Rows are points. Each copy is the shape, with its points in the same order, stretched, turned, moved and blurred by noise. Some copies are also mirrored. Which?
In the rows, zero is written as 128.

Shape, 6 rows:
[[117 117]
 [160 140]
 [173 119]
 [113  99]
 [144 161]
 [102 134]]
Copy 1 (6 x 2):
[[127 109]
 [107 146]
 [ 78 149]
 [115  97]
 [140 141]
 [154 101]]
Copy 1 is: mirrored
Copy 2, 6 rows:
[[114 114]
 [136 181]
 [110 190]
 [ 91 106]
 [166 158]
 [139  98]]
Copy 2 is: mirrored

Shape, 7 rows:
[[147 149]
 [124 147]
 [132 159]
 [125 149]
 [153 138]
 [111  70]
 [149 117]]
Copy 1, 7 rows:
[[103 143]
 [111 115]
 [ 99 124]
 [112 119]
 [118 152]
 [183 122]
 [134 148]]
Copy 1 is: only turned
Copy 2:
[[122 133]
 [137 133]
 [134 150]
 [137 143]
 [121 123]
 [176  61]
 [130 100]]
Copy 2 is: mirrored
Copy 3:
[[150  84]
 [154 110]
 [169  96]
 [155 107]
 [134  80]
 [ 49 148]
 [107  92]]
Copy 3 is: only turned

Shape, 9 rows:
[[125  53  95]
 [ 76 144 141]
 [137 112  95]
 [107 128 112]
 [109 127 144]
 [146  94  96]
 [150 125 127]
 [126 150 110]
 [116 156 151]]
Copy 1:
[[ 57 123 212]
 [129 158 148]
 [ 86 129 149]
 [103 142 145]
 [125 135 153]
 [ 79 115 162]
 [109 105 131]
 [107 135 114]
 [144 129 120]]
Copy 1 is: only turned
Copy 2, 9 rows:
[[ 93 132  75]
 [ 86 149 180]
 [148 146 111]
 [117 150 142]
 [108 119 143]
 [148 133  93]
 [161 111 118]
 [159 147 152]
 [135 119 164]]
Copy 2 is: only turned

Shape, 6 rows:
[[129 128  74]
 [143 136 117]
 [165 157 140]
 [165  77 127]
 [146 140 152]
 [ 69 132 154]]
Copy 1:
[[189 124 129]
 [138 112 125]
 [115 104 112]
 [131 102 176]
 [100 121 125]
 [114 174 137]]
Copy 1 is: mirrored
Copy 2:
[[107 122 156]
 [127 117 135]
 [128 107  96]
 [164  85 167]
 [150 118 115]
 [164 176 173]]
Copy 2 is: only turned
Copy 3:
[[117 166 129]
 [124 130 122]
 [139 112 107]
 [ 90 126  78]
 [123 101 112]
 [ 75  89 156]]
Copy 3 is: only turned

Shape, 7 rows:
[[140 126 132 114]
 [123 112  96 106]
 [ 99 116 150 163]
 [145 116  90 127]
 [ 94  72 150 162]
 [111 175 140 119]
 [145 126  99 113]]
Copy 1:
[[129 130 114 118]
 [ 89  84  93 122]
 [138 127 161 164]
 [ 79 108  98 116]
 [127 133 146 200]
 [153 104 160  97]
 [ 94 106 101 107]]
Copy 1 is: only turned
Copy 2, 7 rows:
[[109 122 131 113]
 [114 157 175 132]
 [172 109 107 147]
 [126 168 155 117]
 [204 102 141 121]
 [ 85 115  90 171]
 [105 156 152 119]]
Copy 2 is: mirrored
Copy 3 (7 x 4):
[[123 125 113 137]
 [ 93 108 130 157]
 [169 106 145 141]
 [ 96 131 142 154]
 [178  93 151 181]
 [133 115 114  95]
 [ 94 134 127 146]]
Copy 3 is: only turned
Copy 4:
[[144 121 146 125]
 [129 103 112 148]
 [ 90 170 157 144]
 [159 128 102 166]
 [ 71 143 160 173]
 [122 150 149  69]
 [156 119 107 147]]
Copy 4 is: only turned

Shape:
[[ 61 174 123 111]
 [139 132 100 152]
 [106 120 129 160]
 [149  96 106 136]
 [154 113 134 130]
 [ 87 144 105  85]
 [171  90 116 135]
 [151 126 128 175]
 [125 116 128 161]
 [136 139 131 135]]
Copy 1, 10 rows:
[[ 64 144  92 121]
 [145 137 111 175]
 [130 117 115 125]
 [145 129 146 167]
 [140 146 155 129]
 [ 68 147 122 152]
 [156 137 165 159]
 [167 134 122 137]
 [143 121 124 133]
 [130 151 130 129]]
Copy 1 is: mirrored
Copy 2 (10 x 4):
[[146  97 105  40]
 [156 112 127 160]
 [146 138 147 124]
 [128 134 118 170]
 [113 121 127 159]
 [124 100  71  93]
 [114 125 128 191]
 [150 118 158 155]
 [143 134 152 145]
 [130 101 130 135]]
Copy 2 is: only turned
Copy 3:
[[ 44 129 169  96]
 [128 171 101 122]
 [107 187 135 130]
 [146 149  84 144]
 [160 148 127 136]
 [ 80  95 122 122]
 [179 150  91 145]
 [144 207 136 121]
 [127 185 129 135]
 [128 151 141 116]]
Copy 3 is: only turned

Shape:
[[109 126 108 110 141 115]
 [130 135 170 104 137  65]
 [106 122 133 111 141 144]
 [146 141 109 121 149  76]
 [126 135 146  94 164  65]
 [104 146 126 120 106 159]
 [ 97 128 146 106  95 131]
 [134 102 120 166 137 127]
 [146  97 102 136 114 131]
 [ 63 145 138  99 101 119]
 [ 88 143 143  89 103  96]]
Copy 1:
[[110 133 117 152 137 132]
 [ 99  81  87 128  96 133]
 [134 115 130 156 142 141]
 [ 95 136 113 121  96 123]
 [ 92  99 102 151  94 133]
 [136 132 119 131 154 160]
 [129 109  91 134 152 145]
 [131 116 148 110 143 104]
 [140 144 126 122 132 101]
 [103 109  79 147 171 158]
 [101 108  71 143 142 150]]
Copy 1 is: mirrored
Copy 2 (11 x 6):
[[125 147 121 134 171 142]
 [114 112 152  80 168 206]
 [112 116 129 144 167 116]
 [160 158 120 104 152 184]
 [126 120 135  95 194 202]
 [103 133 132 167 133 121]
 [ 89 128 155 134 152 139]
 [150 141 113  97 107 101]
 [165 161 132 113 129  95]
 [ 58 138 143 150 168 170]
 [ 80 138 153 128 176 189]]
Copy 2 is: mirrored
Copy 3 (11 x 6):
[[110 107 125 134 106 111]
 [ 88 102 183  92 157 100]
 [116 110 120 148 142 120]
 [120 115 155 110  99 121]
 [ 88  76 177  99 135 122]
 [143 121 115 166 147  97]
 [104 123 135 148 154  81]
 [115 182 100 118 112 126]
 [103 188 125 150  83 119]
 [106  84 126 133 151  63]
 [ 94  81 158 127 139  73]]
Copy 3 is: mirrored

Shape, 10 rows:
[[ 91  63 107 152 146 151]
 [106 153 145 130 131 143]
 [179 125 141  83 130 118]
 [130 135 153  99 129 108]
 [113 108 121 155 168 156]
 [143 120 107  88 159 152]
 [146 129 125 120 110 170]
 [136 100 148 116 159 148]
 [173 161 162 137  83  97]
 [149 137 130 132 121 101]]
Copy 1 (10 x 6):
[[ 90 106 116 154 123  57]
 [114 135 139 126  90 136]
 [161 187 116 108 154 135]
 [114 160 124 104 129 139]
 [124 109 130 139  98  79]
 [149 181  85 133 114  93]
 [152 158 139 149 122 126]
 [129 156 136 109 120  83]
 [154 125 169 120 158 201]
 [138 122 124 128 143 153]]
Copy 1 is: only turned
Copy 2 (10 x 6):
[[ 69  83 167 134 103  96]
 [129 132 122 102 130 113]
 [151  98 113 114 154 201]
 [145  99 139 108 160 161]
 [112 120 114 134 121 106]
 [160  78  98 111 115 142]
 [110 134 102  92  86 146]
 [124  79 110 113 144 153]
 [119 190 133 131 145 198]
 [133 152 138 146 147 156]]
Copy 2 is: only turned
Copy 3, 10 rows:
[[121 114  38 148 175 111]
 [157 133 120 159  97  86]
 [106  98 154  76 121 131]
 [124 107 140 117  78 121]
 [142 109  94 169 169 108]
 [105  87 110 120 159  69]
 [148 148  98 100 148  86]
 [134  90 103 111 132 123]
 [146 163 189 106  87 165]
 [120 128 158 138 121 142]]
Copy 3 is: mirrored
Copy 4, 10 rows:
[[106 159 187 103 107 126]
 [105 110 143 107 151 103]
 [152 121 109 175 160  99]
 [148 111 138 129 167  90]
 [ 87 132 166 120 143 142]
 [103 119 147 174 136  98]
 [ 98 136 117 140 124  96]
 [106 141 152 147 165 113]
 [162 109  78 117 163 110]
 [153 110 119 128 147 118]]
Copy 4 is: mirrored
